Each row of a before or after table is a point. One or more steps were done to the points. Then noise was added and the rows were shuffled. The steps act on how far a point lies along the listed directions, d1 being the first. Write out the steps. A step turns or swaps two directions, mirrors them in a line or flattens them onto one, adds a multiple of one to another, or multiplies one. Angles are multiples of 10 degrees, from the lower direction toward the higher: turns from -170 to 170, lines from 10 to 170 but not 90. Use the fewest steps. Two steps may share a direction if one is a turn and the other turns, adds or multiplies; they go together, in the order done. Otherwise the lowest direction goes first.
In the rows, zero is written as 128.

Directions:
(1): [181 160]
(2): [160  75]
Before:
[[136  75]
 [ 94 164]
 [ 80 133]
 [165  87]
 [115 100]
 [ 99  36]
 [ 91 143]
 [ 24  76]
 [ 48 165]
 [117 129]]
After:
[[ 60 172]
 [ 98 165]
 [ 53  93]
 [ 90 140]
 [140  79]
 [119 131]
 [ 98 148]
 [119  45]
 [162  86]
 [123 104]]
Steps: multiply d1 by 0.7

Directions:
(1): [ 75 197 124 127]
(2): [159 152 150  54]
(3): [169 156  57 133]
(4): [174 166 173 173]
Before (13 x 4):
[[142 109 118 115]
 [ 99 147  91  86]
 [154 187 110 163]
 [230 106 180 101]
 [140  86 102  59]
 [150  45 104 101]
 [131 139 103 159]
 [139 177  83 192]
 [149  42 174 182]
 [130  79 151 166]
 [128 177  97  60]
 [117 154 180 157]
 [101 109  62 140]]
After (13 x 4):
[[165  84  77 180]
 [100 195 125  94]
 [180 172 129 131]
 [153  82  55 233]
 [154 179 137 157]
 [ 56 174 101 107]
 [102  98  99  16]
 [112 145 117 121]
 [ 82 107 129 114]
 [ 46  88 126  79]
 [150  82 170 101]
 [129 112  91 180]
 [106 163  92 209]]
Steps: turn d1 and d4 by 120 degrees; add -1 times d3 to d2

Directions:
(1): [ 76 148 134 126  76  88 122 215]
(2): [ 92 170 120 108 134 185 219 133]
(3): [174 160 133 100  82  56 176  89]
(4): [ 80 111  56  66 167  88 120 111]
(5): [121  74 120  81  44 175 117 106]
(6): [122 111  51 212  96 121 152 115]
Before (11 x 8):
[[122 144 143 110 138 147 130 149]
 [124 151 118 120 126  92 146 133]
 [134  83 120 138 140 148  94 109]
 [139 107 110 144 161 113  86 102]
 [142 112 131  95 126 114  95 110]
 [135 153 153 134 139 106 127 120]
 [148 121 133 125 128 142 125 115]
 [171 117 157 178 174 148  88 123]
 [143 136 133 155  73 135 159 116]
 [135  96 116 144  97 125 106 133]
 [107 113 134 122 113 132 115 123]]
After (11 x 8):
[[155  80 130 164 170 101  44 115]
 [168  64 126 135 141  82   7  95]
 [140 192 179 131 146 124 178 139]
 [106 144 107 127 114 171 167 141]
 [135 119 140 119  94 123 112 108]
 [194  61 178 149 135 132  10 110]
 [112 122 125 153 136 109 112 127]
 [160 109 150 156 150  70  55 147]
 [151 126 126 140 138 128 121 119]
 [162  88  93 161 119  70  58 103]
 [115 140 119  95 100 117 149 129]]
Steps: multiply d2 by 3; add -0.5 times d4 to d6; turn d5 and d6 by 150 degrees

Directions:
(1): [183 105 105 199 197 141 194 156  91 136 146]
(2): [156  94 213 168 117  94 128 127 152 174  50]
(3): [105  88 115 162 107  98 103 225 154  56 121]
(4): [105  83 105  99 199  89  76 107  60 117  79]
(5): [130 174 181 186 183 144  65  92 150  76 157]
(6): [ 58 209 103 153 162 138 141 168 139 168  70]
Before:
[[ 53 192 163 138  62 139  81 143 179 104 134]
 [203 158 105 182 158 128 183  75  82 197  76]
 [ 92  97 119 105 106  88 127 194 100 138  60]
 [ 27 164  85 107 168 116  90 193 116  98  93]
 [131 164 186 111  66 113  97 151 176  57 198]
 [ 54 151 135 104  88 128  38 159 167  49 123]
 [ 75 150 147 146 164  77  55 151 146 142  55]
 [ 69 159 132  91  69 132 107 113 154 121  98]
 [ 49 164 116 172 156 130 135 207 163 118  89]
 [154  70 154 128 146 121 102 103  76 173 103]
 [191  91 161 168 197 125 144  69  69 175 103]
 [216  29 202 142 136  95 113  84  99 149  51]]
After:
[[185 100 136 161 202 139 148  67  55 169 126]
 [212  48 177 132 142 112 112  82  88 133  76]
 [ 52 163 116 171 157 131 135 206 166 119  79]
 [146  83 131 123 152 135  95 108  67 164 130]
 [ 67 161 114 132 164  88  50 159 136 133  81]
 [ 62 180 176 147  59 125  88 144 187 128 107]
 [ 87 107 104 103 120  98 119 188  96 116  82]
 [ 58 148 125  97  81 128  50 164 152  52 123]
 [205 161  94 176 161 134 177  74  87 195  84]
 [ 20 175  59  98 164 126  86 192 116  83 119]
 [135 137 211 116  60  98 108 158 180  88 165]
 [ 75 158 141  90  65 128 102 117 165 123  98]]
Steps: add -0.7 times d4 to d2; multiply d5 by 0.7

Directions:
(1): [ 89  90 120 172 113 142  31  70 110 119 113  89  88 195]
(2): [161 141  87 103  62 191 132  87 185 186 205 119 124 141]
(3): [127 174 140  65  61 113 144  74  57 100 104  58 131  93]
Before, 11 rows:
[[129 109 126 167 200 115 136 197 166 125 132 180 134 124]
 [129 137 118 116 130 131 155 130 135 126 125 130 144 114]
 [101 129 138 120 130 120 137 125  81 114 102 104 123 119]
 [138 144 120 102  90 161 134  82 139 130 145 107 133 122]
 [113 120 140 116  93 121  96  69  53 103 106  61 105 141]
 [126 119 117 118  96 132  98  93  92 125 127  95 122 136]
 [126 126 118 117 123 134 125 142 130 143 136 127 114 129]
 [130 135 131 120 128 125 131 118 120 136 136 108 117 117]
 [105 115 125 157 125 138  94 119 133 125 120 114 124 153]
 [131 121 133 141 139 137 136 153 141 129 133 151 118 122]
 [117 129 127 134 104 130 105  91 122 132 125 104 101 146]]
After, 11 rows:
[[129 140 118 112 126 132 156 127 131 126 125 127 143 112]
 [121 123 125 123 136 124 126 152 123 134 124 132 117 125]
 [146  85  89 198 199 168 117 198 248 180 197 216 125 163]
 [128 140 137 113 125 118 133 115 107 127 127 100 118 111]
 [132 112 126 153 148 147 132 160 161 140 145 165 115 132]
 [117 152 155  96 123 106 148 107  78  79  81 100 143  95]
 [113 145 120  95  78 149 135  85  88 134 132  77 119 122]
 [114 148 144  77  47 115 106  32  13  89  96  17 106 121]
 [109 134 142 129 116 106 112  99  92 109  97  97 105 133]
 [118 131 133 103  94 109 106  91  54 100 100  79 126 118]
 [103 109 129 163 137 135  94 129 135 123 116 122 125 154]]
Steps: mirror d1 and d2 in the line at 170 degrees; multiply d3 by 2

Directions:
(1): [159 171 153 103 179 190  76 184  45  87 122 158 142 142  70 140 137  62
 115  70]
(2): [130 212 144  76  95  72 110  83  98 192  83 214 125 119 100  85 121 109
 120 188]
Before, 9 rows:
[[133 115 138 120 137 145 119 156 114  96 126 103 134 130 121 140 132 118
  124 105]
 [132 127 134 135 157 140 111 150  99 106 116 122 143 130 129 146 131 115
  122  96]
 [115 153 109 113  77  68 140  79 142 176 107 156 115 109 142 102 115 147
  133 177]
 [140 151 128 111 114  99 127 121 119 142 116 146 133 120 128 117 134 131
  146 126]
 [135 139 136 137 116 133 115 125 119 123 128 146 140 116 120 125 141 123
  123 122]
 [119 135 122 123  92  84 150  87 162 168 107 145 117 109 150 113 124 146
  130 175]
 [126 146 136 118 122 117 121 137 107 141 115 153 135 126 108 124 130 122
  127 123]
 [123 105 116 150 104 103 160  98 153 135 138 120 114 126 144 135 128 154
  135 145]
 [113 100 115 154 124 123 143 115 154 119 128 103 115 131 151 135 122 147
  132 135]]
After, 9 rows:
[[ 91  67  91 163  55  44 203  49 250 186 127  89 105  98 213 116 117 213
  145 209]
 [147 152 152  99 152 161  93 170  72  92 112 134 140 135  90 136 133  86
  117  93]
 [ 99  75  97 167  64  51 200  50 218 170 142 101 102 114 187 123 122 204
  145 192]
 [ 86  71  78 162  48  40 196  50 233 180 136  85 104 100 210 111 111 216
  150 201]
 [133 141 140 123 143 145 111 160  90 120 122 143 140 132  98 135 132 107
  125  97]
 [138 131 123 123 120 109 134 129 129 128 126 126 132 122 137 127 136 140
  149 114]
 [141 141 139 136 128 149 107 140 104 109 130 146 143 121 111 129 143 111
  121 106]
 [ 96  93 106 156  90  77 168  75 191 155 123 103 106 122 176 120 116 178
  137 180]
 [150 165 151 113 180 167  80 177  47  92 106 152 151 137  92 147 135  75
  112  72]]
Steps: multiply d1 by 3; multiply d2 by 0

Directions:
(1): [161 103  63 139 206 134 159 121  26  73 116 161 183 141  79 147 164 101
 128  66 174 103 100 122  52 122 106 110 172 181  60 162]
(2): [177  58 151  49  82 127 220 168 141 103 160 112 186 103 114 140  76 144
 146 136 140 116  60 150 171 131 160 145  42 183  71  79]
(3): [144 140 111  97  73 139  99 132  43 173 169  66 102 100 157 148  41 182
  92 134 111 128 161 170 127 160   9 153 172 155  74 163]
(4): [103 166  96 154 147 115 134 198 105 109 186 107 102 155 140 128  57  61
 147 125 157  53 148 224 164 143 201  57 105 124 154 205]
Before:
[[145  76 195  98 111 122 153  82 196 125  83 145 158 112 105 103 197 160
  132 132  84 195 110  54 125 129 131 187  34 119 138  18]
 [145 110 138 119 141 124 116  79 110 100  90 174 173 100  93 136 195 156
  139  92 108 208 114  32  86  92  87 166 144 142  74  69]
 [133  67 100 140 187 140 145 103 135  80  82 168 188 140  85 144 230 123
  117 116 148 147  67  34  72 105 137 141 161 138  99 105]
 [102 168 147  92  57 150  73 152 111 158 176  64  62 129 172 123  32 185
  109 162  85 123 207 175 167 115  61 153 165  93 132 142]
 [154 105  68 111 182 135 177 182  22  66 165 124 172 135 109 154  55  74
  149  88 168  83 100 197 114 144 145  86 129 180  81 192]
 [173  80 107  76 154 165 187 114  65  86  98 155 216 111 111 137 152 155
  142  74 164 144  67 102 105 136 101 136 137 175  43  94]
 [145 119  84 101 137 119 144 188   7  82 173  82 124 130 102 151  27 154
  109  93 150  83 142 210 125 168  76 125 145 163  40 199]
 [135 138 190  99  78 125 116 138 164 173 123 104 110 146 142  77  67 163
  114 140 102 148 141 167 161 133 103 129 116 105 159 111]
 [121 114  90 121 100 117 177 206  89  99 162  97 159 110 121 157  62  69
  127 122 168  72 112 183 154 164 160 117 110 163  81 193]
 [122 104 127 140 167 141 155 177  97 133 136 143 148 137 108 125  87 101
  132 132 152 125 121 174 121 140 136 134  92 155 123 160]]
After (10 x 32):
[[164  90 103 125 182 129 136  76  58  66  81 192 207 109  66 146 214 142
  141  58 126 193  94  28  47  89  77 155 163 176  36  87]
 [ 90 183 150 108  59 154  50 142 123 171 174  65  41 135 176 117  39 180
  102 164  80 128 223 166 164 113  53 158 178  75 151 154]
 [102 125 117 126  67 115 158 206 133 125 162  84 131 103 140 151  53  76
  125 149 149  83 126 184 184 162 167 122  97 138 110 180]
 [181  71  88  78 173 171 194 111  36  74  95 162 231 114 100 145 164 144
  144  58 175 136  60  99  81 136  93 129 147 187  26 103]
 [156  45  76 130 209 147 168 109  98  58  82 175 217 140  64 152 238 113
  123  96 168 134  46  34  51 104 138 135 164 164  65 110]
 [128 143 100 115 123 121 113 181  42 106 169  75  94 128 121 143  28 160
  104 113 130  97 165 204 140 170  73 130 149 132  72 200]
 [131 142 189 103  79 125 110 137 164 175 119 107 105 150 144  75  69 159
  113 135  98 148 146 166 158 134 101 129 120 100 163 112]
 [138 120  94 113 148 130 155 183  65  91 166 114 147 129 130 144  46  83
  146 111 151  94 117 200 142 145 155  93 111 154 115 182]
 [167  57 162  93 144 125 187  79 142  95  77 159 195 114  79 116 210 149
  134 103 105 177  85  55  91 126 119 182  45 153  96  29]
 [112 110 139 136 151 142 148 178 113 141 136 138 141 130 117 124  80 108
  134 142 142 131 126 172 136 139 138 136  82 143 141 151]]
Steps: add -0.7 times d4 to d1; add -0.3 times d3 to d2
